Every row gives one point. Each copy is the shape, with its points in the same order, turned, moved and blurred by noise. Some copies are also mirrored. Which?

Shape, 6 rows:
[[-3.5  3.3]
 [ 0.7 -5.8]
 [-2.5 -4.4]
 [-1.1 -0.6]
 [-0.4  2.1]
 [ 2.1  1.1]]
Copy 1, 6 rows:
[[ 4.7  0.9]
 [-5.1  3.1]
 [-2.3  4.8]
 [ 0.1  1.3]
 [ 2.0 -0.9]
 [ 0.0 -2.4]]
Copy 1 is: only turned
Copy 2 (6 x 2):
[[ 1.5 -4.6]
 [ 4.2  4.6]
 [ 5.5  1.9]
 [ 2.1  0.2]
 [-0.2 -1.7]
 [-1.3  0.6]]
Copy 2 is: only turned

Shape:
[[-2.4  1.8 -5.8]
 [ 5.8  3.0  3.4]
 [-0.3 -2.8  0.5]
 [ 1.6 -4.7 -0.8]
 [ 0.2 -2.2  0.1]
 [-3.1 -2.7 -2.9]
 [-2.1  1.5 -1.2]
 [ 4.0 -1.5  2.6]]
Copy 1:
[[ 2.4 -0.3  6.4]
 [-7.2 -1.4 -1.4]
 [ 1.8 -0.7 -1.7]
 [ 2.2 -3.7 -2.0]
 [ 1.3 -1.2 -1.1]
 [ 4.8 -0.4  1.4]
 [ 1.0  1.5  2.5]
 [-2.7 -2.5 -3.1]]
Copy 1 is: only turned
Copy 2:
[[ 2.1 -0.2 -6.3]
 [ 3.2  4.7  5.0]
 [-3.3  1.2 -0.1]
 [-4.3  3.9 -1.3]
 [-2.5  1.6 -0.5]
 [-3.0 -0.4 -4.5]
 [ 0.9 -1.2 -1.8]
 [-1.4  4.2  3.3]]
Copy 2 is: mirrored
Copy 3, 8 rows:
[[-4.7  0.0 -3.7]
 [-0.4 -4.2  6.9]
 [ 0.5  2.5  1.4]
 [-0.6  4.6  2.9]
 [ 0.4  1.2  1.3]
 [-0.8  2.8 -3.2]
 [-0.8 -0.8 -1.9]
 [ 0.6  0.0  5.7]]
Copy 3 is: only turned
Copy 4, 8 rows:
[[ 1.0  0.6 -6.9]
 [-8.1  1.3  1.2]
 [ 1.0  0.9  0.9]
 [ 1.7  3.2  1.6]
 [ 0.4  1.1  0.9]
 [ 4.2  0.6 -2.3]
 [-0.4 -1.3 -2.5]
 [-2.9  1.7  3.2]]
Copy 4 is: only turned

Shape, 6 rows:
[[-4.5  0.2  3.2]
 [ 4.5  1.6  1.1]
 [-6.9 -1.2 -1.7]
 [ 0.6  1.4 -0.1]
 [ 4.1  0.9  2.1]
 [-2.0 -2.5  0.9]]
Copy 1:
[[-3.9 -1.7 -1.2]
 [ 2.9  4.8 -0.6]
 [-2.2 -5.8  2.3]
 [ 0.8  1.7  1.0]
 [ 2.3  4.4 -1.6]
 [ 0.4 -2.5 -1.6]]
Copy 1 is: mirrored
Copy 2, 6 rows:
[[ 4.5  3.0 -1.5]
 [ 1.6 -6.2 -1.5]
 [ 0.1  6.2  0.1]
 [ 0.6 -2.1 -1.8]
 [ 2.2 -6.1 -0.8]
 [ 2.2  0.6  2.2]]
Copy 2 is: only turned

Shape (7 x 4):
[[-2.9  1.3 -1.0  5.3]
 [-5.6 -3.2  4.1 -2.1]
 [-0.6 -1.5 -0.2  1.4]
 [ 0.6 -1.9 -1.5 -2.7]
 [ 0.8 -2.0  2.6 -2.9]
 [-1.6 -1.2 -0.1 -7.3]
 [ 0.0 -4.0 -0.8  1.0]]
Copy 1 (7 x 4):
[[-3.3 -2.6  2.2 -4.2]
 [-3.2  5.4  6.5  1.1]
 [-0.2  1.4  1.6 -2.3]
 [ 3.1  2.1  1.6  0.7]
 [ 0.3  4.7  0.6  1.7]
 [ 2.7  3.5  3.5  5.4]
 [ 1.5  3.1  2.0 -3.3]]
Copy 1 is: mirrored
Copy 2, 7 rows:
[[ 0.8  3.0 -5.8 -2.5]
 [ 2.4 -1.6 -3.7  6.2]
 [ 0.3  2.0 -1.4  0.3]
 [ 1.8  0.8  2.5  1.0]
 [-0.5 -1.7  1.3  2.8]
 [ 4.4 -3.0  3.5  3.1]
 [ 0.0  3.6 -0.1  2.2]]
Copy 2 is: only turned
Copy 3:
[[-2.9 -3.8  1.1  1.4]
 [ 1.3  3.8  4.5  5.6]
 [ 0.1  0.3 -0.9  2.0]
 [ 4.2  1.4 -1.7  1.4]
 [ 2.6  4.6 -0.1  1.0]
 [ 7.8  3.4  1.7  1.7]
 [ 0.6  1.2 -2.7  3.8]]
Copy 3 is: only turned
Copy 4:
[[ 0.8  1.1 -2.0 -4.8]
 [-5.3  5.2 -1.1  2.6]
 [-1.2  0.3  0.2 -0.6]
 [-1.6 -0.2  3.5  2.0]
 [-2.6 -0.5  0.4  4.4]
 [-1.1  3.3  4.6  5.8]
 [-4.0 -1.1  2.0 -1.3]]
Copy 4 is: only turned

Shape, 9 rows:
[[ -1.4   3.1   1.8   1.9  -3.6  -1.2]
 [ -4.1  -2.0   3.5   1.8  -0.5   0.1]
 [ -0.2   0.2   3.1   1.7  -1.1  -0.9]
 [ -3.9   3.2  -1.4  -1.5   2.4   0.5]
 [ -0.3   1.9  -1.2   3.3   1.0   1.3]
 [ -1.0   2.3  -1.1   1.8   0.4  -2.8]
 [ -2.2   0.0   1.7   3.1   3.1  -5.0]
 [ -1.1   2.3   1.8  -2.9   4.0   1.0]
 [ -1.5  -4.3  -1.3 -11.6   4.1   0.1]]
Copy 1, 9 rows:
[[-1.3  2.9  0.8 -2.6  1.6  4.9]
 [-5.2  2.1  0.3  2.3  0.2  1.6]
 [-1.4  3.4  1.0  0.2  2.1  2.3]
 [-0.6 -2.7  2.6  0.2 -2.1  2.8]
 [-0.7  0.5  1.6 -2.2  0.9 -1.6]
 [ 0.4  2.8  4.5 -0.7 -0.2  1.1]
 [-2.0  3.3  6.1  2.6  0.4  1.3]
 [ 1.0 -3.5  1.7  2.1  1.6  2.2]
 [ 5.7 -4.1 -2.4  9.2 -6.1  3.1]]
Copy 1 is: only turned
Copy 2, 9 rows:
[[ 0.8  3.9 -3.9  0.7  0.7 -1.0]
 [ 2.4  0.2 -3.9  1.2 -3.9 -3.4]
 [-0.1  2.6 -2.3  0.2 -2.3 -2.0]
 [ 5.6 -0.9 -3.1 -1.7  0.8  2.6]
 [ 0.8 -0.6 -2.8 -4.1  0.4 -0.6]
 [-0.1  0.2 -3.9 -0.5  0.6  1.5]
 [-0.4 -1.6 -6.1  0.8 -4.1  2.0]
 [ 4.8  1.3 -0.6 -2.3 -2.7  4.1]
 [ 8.9 -3.8  5.9  4.7 -4.1  5.5]]
Copy 2 is: mirrored
Copy 3 (9 x 6):
[[-2.7  0.1  2.5  0.3  1.3 -2.0]
 [-0.6  0.3 -3.6 -1.4  1.5 -2.6]
 [-1.6 -1.4 -0.4 -0.4  2.7 -0.3]
 [ 2.2 -2.3  0.1  1.3 -4.2 -1.9]
 [ 1.9 -1.8  1.9 -2.3  0.1  0.8]
 [-2.0 -2.0  1.3 -1.2 -1.8  0.9]
 [-3.8 -3.5 -2.5 -3.6 -1.7  0.5]
 [ 1.9 -5.3 -1.5  3.0 -1.2 -0.9]
 [ 3.2 -1.6 -7.8  9.6 -4.8  3.3]]
Copy 3 is: mirrored
